Each row of a before or after table is a point. One or more steps were done to the points. Then noise was added and the rows were shuffled. The steps act on columns, c1 being the first. Name the steps. A step turns or swaps two columns, mirrors them in a line or flattens them onto one, adds a multiple of one to another, or multiplies or shifts one. Angles are multiples of 10 degrees, from the lower column toward the higher: turns from -170 to 170, lines from 10 to 170 but not 90. Use the fewest steps. Two steps may share a column if one is a turn and the other turns, adds or multiplies; they go together, in the order done. Otherwise the lowest column goes first.

Before, 12 rows:
[[ -8 -32  30]
 [-25 -34 -22]
 [ 17 -11 -27]
 [-27  59  34]
 [ 15 -11  17]
 [ 13  39 -15]
 [-18 -27  49]
 [ 17 -12  -7]
 [ 15  -2 -24]
 [-69 -36  38]
 [  1  31 -22]
 [ 11 -36   7]]
After:
[[ 21   5  -4]
 [ 16  13 -31]
 [-10   2 -44]
 [ 26  20  10]
 [-22 -13 -52]
 [  1  -4  37]
 [ 21  13  15]
 [  8 -16  39]
 [-67  19 -52]
 [-47 -51  23]
 [ 11 -12 -18]
 [-10  45 -12]]
Steps: turn c2 and c3 by 130 degrees; turn c1 and c2 by -20 degrees

Before:
[[-21   9 -20 -36  15  11]
 [-26  14   3  -6  33  23]
 [ 32 -32 -21  12  -7 -20]
 [ 33 -16 -26  17  33 -48]
 [ 14 -31 -19  14  24 -34]
 [-25 -27  -9  22 -13   8]
 [-24  29 -15   6   7 -14]
 [-25  11 -40  -2  11  56]
 [ 54  -2   5  12  21 -47]]
After, 9 rows:
[[ -6  25 -28  14 -73 -66]
 [ -1  -1 -21  15 -43 -62]
 [ 43  -2   1 -11 -16  30]
 [ 13 -25  -4  22  43 -31]
 [ 27  -4 -18 -42   0  52]
 [ 22  36 -17  -3  12   3]
 [-30 -13 -29  13 -24 -47]
 [ 23 -26 -37  -3  12  55]
 [-27  31   0   9 -87 -52]]
Steps: turn c1 and c5 by -140 degrees; multiply c5 by 1.6; turn c2 and c6 by 40 degrees; add -1 times c4 to c6

Before, 10 rows:
[[ 31  -6   2  13  40   5  30  11]
 [-38  53  36 -58  23  19 -17  -9]
 [-30 -11  45 -34   9 -29 -17  -5]
 [ 41 -28 -24  18  13   7   0 -19]
 [-33 -29  11  23  45   7 -46 -19]
 [-32  47  21 -37  -5 -33 -10   1]
 [ 35 -27 -15  -8  16  48   3   2]
 [ 41  46  30   2 -18   6 -48  52]
 [-16   4 -10  -5  25  -8 -14  46]
 [-35   8  33  25 -30 -31  -1  24]]
After, 10 rows:
[[-35  44   1  27  25 -18 -38  29]
 [ 33  15 -27 -11   9 -53   0   2]
 [-13  12 -19  -5  21   4  33  36]
 [-38 -36  24 -76  50   0 -15  12]
 [-33 -31  11 -49  10  47  -5   9]
 [-33  23  35 -44  -3  26 -12  13]
 [-35 -12  19  36 -25  32  17  13]
 [ 40 -47  17   0   9   6  23  65]
 [ 37  28 -34  25   0 -17 -16  -8]
 [ 32  24  -9  17  33  -4  27 -20]]
Steps: turn c2 and c6 by 160 degrees; turn c2 and c5 by -30 degrees; shift c3 by -10; multiply c4 by 1.3; turn c7 and c8 by -60 degrees

Before:
[[ 36   2  34  20  -3  18  51  10 -31  37  20]
 [ 55  11  27 -38  40  22 -37  26 -25 -18 -10]
 [ 14  35 -20  23 -22  22  -5 -23 -16 -23  24]
 [  9  58  33  37   6  48  31  24 -35 -11 -36]
 [ 48 -12 -33 -22  30   0  -4  34  22  33  19]
 [ 66 -21 -30 -28   1  37   1  -1  52  49  18]
 [ 43  -3  46  14  17   6  11  43  21 -10  -4]
 [ 14  48   9 -22 -43 -10 -25   5 -17  33  17]
 [ 27 -13  23  45  22 -21   1 -15  49  64  15]
 [  6  23  31   8  15 -30  10 -19  15 -12 -36]
 [-20 -15  34   3  21   3  -7  13  23   9 -22]
 [ 58 -31 -47   9 -11  18 -22   1  18  14 -14]]
After:
[[ 33 -63  27 -38  69  61   1  26 -26  -3 -51]
 [ 26  -2  32   6  46   7   0 -19  15   2 -77]
 [ 18 -46  34  19  28  59   0  10 -31  52 -20]
 [ 37  -4 -19  21   9  60   1 -25 -19 -32 -17]
 [  8 -62 -34 -22  63  41   1  35  22  15 -20]
 [ 59   6  33  38  38  90   2  23 -35   6 -74]
 [  9 -90 -27 -31  30  77  -1  -1  53  34 -21]
 [  0 -37  23  45  54  18  -2 -16  51  77 -26]
 [ 51  -1   8 -22 -12  30  -2   5 -14  39 -23]
 [ -3 -83 -50   7  18  58  -1  -1  17  -9 -54]
 [ 15 -54  48  12  47  44  -2  43  21  12 -45]
 [-24  16  33   4  52  43   1  14  22  27 -63]]
Steps: multiply c1 by 1.3; turn c1 and c2 by -70 degrees; add 0.5 times c3 to c10; shift c5 by 30; shift c6 by 40; multiply c7 by 0; shift c11 by -40

Before:
[[  4 -45 -35 -22 -32 -30 -60  34 -56 -25  11 -18]
 [ -1  -9 -14 -13 -10  51 -26 -15  10 -30  25  11]
 [  6 -52 -30 -55 -43  -5 -48  43  -9  32  -1   5]
 [ 24   6  16  28 -28  -2  18 -45  36 -34 -29  48]
 [-25 -38 -10 -18 -49  18   6 -11 -29  12  32  10]
 [-14  15  33  38 -12  15   9  13  23 -24  -1  57]
 [ 49  -7  11  22  13   0  10 -10  -7  -4   5  64]
 [  5  36  45 -17  -3   4  11 -29   4 -17   1  31]
 [  0 -22  29   6  26   9  41 -13  22 -36 -24  37]
 [-13  16 -17  -7   6  -8  12 -22   8 -30  -6  74]
 [ -3 -28 -27  13  11 -25 -57   0 -33  31 -31   4]
 [ 19 -11 -67  -7 -14 -24 -23  45 -39  28 -15 -30]]
After, 12 rows:
[[-19 -23  -8 -17  26 -17 -38  -7  25  30 -24  43]
 [  1   8 -43 -44  23  21 -32  45  35  37 -29  42]
 [ 13 -51 -18  36 -58   9  62   1 -12 -33  -2 -25]
 [ -6 -11 -18  26   6 -33  34  42   8  34  21  -7]
 [ -5  39   1  21  18   6  -2  15   5  19  -3  51]
 [ 20  -8 -62 -10  21  -2 -16  -6 -10   5   4  44]
 [ 30 -16 -12 -13 -48  16  23 -31 -39 -26 -12 -70]
 [-36  16 -29 -32 -23 -13 -24   8  21  26  -2  55]
 [-22 -36  -6  48 -20   4  -8  46 -31 -12  32  -6]
 [ -2 -29 -18 -64   3  14  49 -20 -29 -34 -30 -25]
 [-38  15 -68   3  19  14 -10   5  11  31  -6  19]
 [  7 -46  -2  12 -43  26  64 -15 -57  27  11 -38]]
Steps: turn c1 and c12 by 20 degrees; turn c3 and c12 by 60 degrees; turn c4 and c7 by -160 degrees; add 1 times c11 to c4; turn c5 and c8 by 50 degrees; turn c6 and c8 by 150 degrees; multiply c10 by -1

Before, 13 rows:
[[-34  13   9 -12  -6  24  -4 -16  18  15  11  18 -15  13  35   2 -27  54]
 [  6   2  -2  25 -16 -14  38  -4  -6   1  -3  27  -3   9  -8  -5  -6   6]
 [-22  -9   9   2 -32  17  -7  -2  12  29  22   1  19   9   5   2 -48  41]
 [ -3   6  15  13  23   4  22  13 -13  15  -3  33 -12  -1 -30 -14 -11 -20]
 [-18 -12  -7  21 -11 -28  -4  -3 -22  27   3   1 -23 -29   6  22  10  -6]
 [ -4   7 -12  29  -5 -18  -9 -13  10  18  16  -8 -12  -9 -15  56  32 -19]
 [-21  -2  11 -20  -7  12   2  12  -4   7  -6  30  23  26  26  10 -35  26]
 [-19  -1 -43   5   4 -28   8 -16  -9  28  26 -11  -1  -8 -20  26  21  -4]
 [-25 -24  21   0   5  25   7 -28  -5   6   4   3   3  28  24   6 -37  33]
 [ -6   1   7  10   6   1  -3 -12  10  35  -7  21  11  30  26 -16 -34  19]
 [-52 -15  -9   5 -24  18   3   2  29  14  25   0  12  28  34  -5 -32  11]
 [  0  -9 -38  28   5   6  -3 -16 -12  26  18  20 -21 -26   9  48  -1   2]
 [ -2   7   4  31  32 -27  23  19  -4   0  -5  15  -7  -1 -12   6 -28   7]]
After:
[[  0   6  18  -3  22   4  18  17 -13  -7  11  30  44  -3  32 -15  -9 -20]
 [ -6   5 -11 -27  -8 -21  -8 -12   6  25  21   4 -36 -12  20  57  22 -17]
 [  0   5   6 -28  33 -29  23  19  -4 -25  -1  19  16  -1  16   7 -15   5]
 [ -6   1   7 -13   4   1  -3 -14  10 -25  31   6  56  33 -22 -14 -29  21]
 [-34  16   6   4  -8  20  -5 -17  19 -27  13  24   9  14 -37   6  -4  53]
 [-22  -8  12  -1 -31  13 -10  -4  13 -51  38 -19  34   8  -4   2  -2  38]
 [-20  -4 -41   3   4 -26   9 -17 -10  15  37  -4 -25  -2  20  27  21  -5]
 [-53 -14  -9  -9 -25  21   5   5  27 -38  25  -8  16  29 -32  -2   5  12]
 [-24 -23  20  -2   3  27   6 -26  -7 -38   6   2  10  27 -23   3 -14  31]
 [  9   1  -5 -21 -17 -16  37  -7  -4  -3   3  18  44  12  16  -4  -7   5]
 [  1  -9 -41 -30   4   6  -3 -20  -9   0  29  26   6 -28  -6  50  10   2]
 [-21   0  11  16  -6  11   2  15  -4 -32   6  -1  95  27 -27  11 -18  30]
 [-17 -12  -8 -19 -10 -27  -3  -5 -19  14  28  20 -36 -27  -1  22  -1  -5]]
Steps: turn c4 and c15 by 170 degrees; turn c10 and c11 by 70 degrees; turn c10 and c17 by -70 degrees; turn c12 and c13 by 50 degrees; multiply c13 by 2.5

Before (13 x 20):
[[ 11   6  33  -9   7  13  16  -2   7  31  -2  16   8 -19  16  -7 -10  75
  -11  26]
 [ 24 -36  19  -4 -23   7 -11   8 -40  -3  17 -12  20 -16  27  10  -8  33
    1   2]
 [-56 -48 -40  -7  -9   4  56  -6  26 -26  11 -12 -60  53  23  63 -23  55
   -6  46]
 [-71 -40  22  30 -13 -48  35 -50  24 -20  27  24 -35  14  -5  38  -5 -15
  -27  24]
 [  5  42  28   0   5  10   0   0 -36  11 -12  46  -4 -12 -20  -3  31  36
    8 -25]
 [ -4   1  15 -11   7  18 -11 -24 -48  26 -31  28 -11 -26  -8 -15  32  22
  -35  18]
 [ -3   8 -21 -10   2  11 -38  -1   1   2  27  -7  44 -29  29   2   2  34
  -20  -1]
 [-19 -22   0  31  13   8   7  13  -5   6 -17 -27  34  -7  47   1  -9  11
    0  -2]
 [  1   7   8 -14 -13  -9  -7  12  -7  39   8 -19 -15  13  27 -13  -7  34
  -28 -13]
 [ 23  44  28   7  -6  11  17 -42 -45 -11 -10  47   3   3  16 -31  34  40
  -45  -3]
 [ 20 -68 -20  -2  23 -35 -20  26  45   1  19   7  30   1  46   0  -8 -21
   -6  -2]
 [  0  13   0  17 -27  17 -11 -13 -40   6  -7  33  11 -18  -9 -66   4  44
   -2   2]
 [-45 -37  -1  78 -49 -49  41 -37  27 -29 -15  17 -40  19 -44  53  46  -1
  -48  37]]
After, 13 rows:
[[ 22  18 -19  14  22  40  -8  28  43  -2  54  63  28   3  49   2  -7 -24
    8  44]
 [  6  36  29 -12   4  -8  10   2 -36   1 -36 -50  -3 -10 -20  -1  35  32
  -11 -59]
 [ 22  40  27  -6  -6 -22 -44 -45 -43  -1 -29 -51   5   2  12 -32  34  39
  -12 -48]
 [ 10  13  32  -7  10 -20 -16   1   9   0  -9  -6   9 -18  19  -5 -14  74
   -7  36]
 [  1  29   1   1 -27  -1   4 -13 -42   4 -24 -19  11 -16  -9 -64   3  48
  -20 -37]
 [ 24  -7  20 -16 -22   2   6   9 -35  -4  50  39  21 -16  28   8  -8  29
  -10 -37]
 [-71  34  21  39 -12   4 -43 -50  14  -2  84  34 -31  14  -3  37  -8 -15
   43  53]
 [-16 -25   4  28  10 -14   1  11 -14  -2 -52  26  28  -9  47   3 -14  13
   -3 -10]
 [-44  20  -3  80 -48   3 -71 -36  -2   2 -42  32 -41  19 -43  54  42  -3
   41  65]
 [  0 -22  10 -12 -12  12 -27  11  -1  -1  19  -1 -15  15  25 -15  -6  33
   -7 -16]
 [  0  -9 -20  -9   1  24  -5   1   5   0  79  -9  47 -26  28   1   2  34
  -37   0]
 [-56  -5 -40   8  -7 -42 -17  -6  27   3  33  49 -64  51  21  64 -25  56
   33  70]
 [ -2  26  15 -24   6  -4 -24 -23 -47   0 -89  -4 -11 -27  -8 -15  33  20
  -28 -26]]
Steps: turn c2 and c12 by -100 degrees; add 1 times c9 to c20; turn c4 and c9 by -20 degrees; turn c6 and c7 by 130 degrees; turn c7 and c19 by -70 degrees; multiply c10 by 0; multiply c11 by 3

Before, 12 rows:
[[-51  29  10   5 -16 -13  -9  24 -30 -26  44  34   5  36 -18   9  40 -16
    4  42  -2  10  33 -41  25 -40 -28 -46  -9 -19  11 -11]
 [ 14   3  17  30  20  51 -21   3   2 -37 -14  49 -16 -32 -60 -11 -39  32
   66  49  24  -9  14 -20  31   1  24  13  43  57   2 -30]
 [ 19 -30   7  -3  35  28  50   9  20  10  23  12  20 -12  14  25  -7 -16
   31  34  42 -11 -33 -26 -15 -24  48  -5  44 -22 -29 -22]
 [-10  26   2 -13 -23  -6 -34  27 -50  16   9   4  41  33 -35 -32  45 -61
  -15  -4 -45  50 -13  24  -5  28 -23 -19  -8 -28  25  31]
 [  3  17  14  33  37  69  19  -5  12   9 -22  45 -34 -35 -12  52 -47  15
   59  37  32 -28  -5 -61 -40 -14  35  21  20   3 -16   4]
 [-13  -8  38  69   9  65  18 -46  -5 -31  -5  41 -11 -45 -37  19 -15   3
   42  65   6 -40   0 -39 -28 -27  57   6  52  24   8 -40]
 [-60  23  13 -13 -36  15  -9  43 -35   7  45  24  40  29  -4  19  55 -11
   -6   2 -10 -13  35  25  33  29 -24 -38   2  -4  63  15]
 [-60   4  30  -1 -48   3  -5  18 -21  -2   6 -13  18  -5 -44  13   4 -30
    4  -4  13  17  24  -8  38 -20  -5 -69 -10  -3  44  22]
 [-33  -9  35   7 -40 -15 -29  -7 -45  18  47   6  25  31  -4 -48  14 -13
   27 -15 -22  22  23  -7  27  43 -28 -31 -28 -28  40  17]
 [-28  -7 -33   3  -1  24  49 -24  -8   0  11   8   5 -28  26  12   7 -22
   27  58   8   0 -31 -36   9  -8  12  13  24  11 -32  36]
 [ -4  20 -19  -1  -6  -8   0  16  -2  45   4  -7  33  32  31 -62  33 -34
   23 -14  -9   7 -27 -14 -44   5  -8 -43  33  22  12  35]
 [-22  16 -42   3 -11   3  39  10  -9  33  14 -17  48  55  -7 -37 -14  -2
  -22   9 -47  32 -15 -10 -22  30 -19 -27   4  -3   4  -2]]
After:
[[ 22 -10   8  -2  36 -30  52  12  19   9  25  12   3 -15  13  37  -9 -16
   30  37  42 -14 -34 -23 -15 -25  18 -17  45 -20  42 -32]
 [  6  11  -6  36  39 -69  18  -9   7   7 -23  44  26 -36 -12  15 -47  13
   59  37  32 -28  -3 -58 -41 -16  44  25  22   3  46  24]
 [ -7  -2   8  -8 -25   5 -33  23 -40  17   8   5 -52  35 -35 -11  47 -60
  -18  -5 -45  59 -14  24  -5  28 -20  -3  -7 -26 -42  -1]
 [ 12   7   1  36  21 -52 -21   4  -3 -37 -15  51  34 -31 -59  26 -39  35
   63  49  27  -7  16 -18  30   4   0  13  44  57  -5 -10]
 [-21  -6 -38 -18 -10  -3  41   9  -2  29  15 -15 -36  56  -8  -6 -15  -6
  -24   9 -49  32 -20 -12 -19  31 -36 -16   4  -6 -24 -35]
 [-60 -12  19  -6 -35 -15  -9  45 -37  11  44  24 -41  31  -4 -29  57 -12
   -4   3 -10  -6  37  26  34  25  41 -18   2  -5 -47 -15]
 [ -2 -10 -15 -11  -3  10  -1  18  -2  47   1  -7 -48  31  32  15  32 -38
   22 -14  -9   8 -27 -13 -43   4 -44 -24  31  22 -41   6]
 [-25   8 -33 -14  -2 -24  48 -25  -9  -2  10   7 -26 -27  26   5   7 -21
   24  57  10   2 -31 -38   8  -8  -2   5  25  12  37  25]
 [-60 -31  28  14 -46  -2  -1  16 -18   0   6 -14 -28  -5 -44 -10   3 -33
    2  -6  15  20  26  -9  39 -21  30 -52  -8  -1 -35   5]
 [-10   0  -2  80  10 -64  20 -47 -13 -32  -6  42  34 -43 -39  46 -17   4
   41  66   7 -39  -1 -40 -28 -28  37   0  52  23  10 -21]
 [-51 -13   8   8 -16  12  -8  19 -29 -26  48  35   3  37 -18 -28  38 -13
    5  44  -2  16  30 -40  24 -40   6 -21 -12 -20 -13 -12]
 [-33 -16  27  26 -40  16 -28  -5 -39  18  48   5 -34  29  -5 -11  15 -13
   25 -17 -24  30  21  -6  26  44 -28 -25 -25 -28 -66  -1]]
Steps: flatten c2 and c28 onto the line at 60 degrees; turn c3 and c4 by 30 degrees; multiply c6 by -1; turn c9 and c22 by -10 degrees; mirror c13 and c32 in the line at 110 degrees; turn c16 and c27 by -110 degrees; turn c27 and c31 by -150 degrees
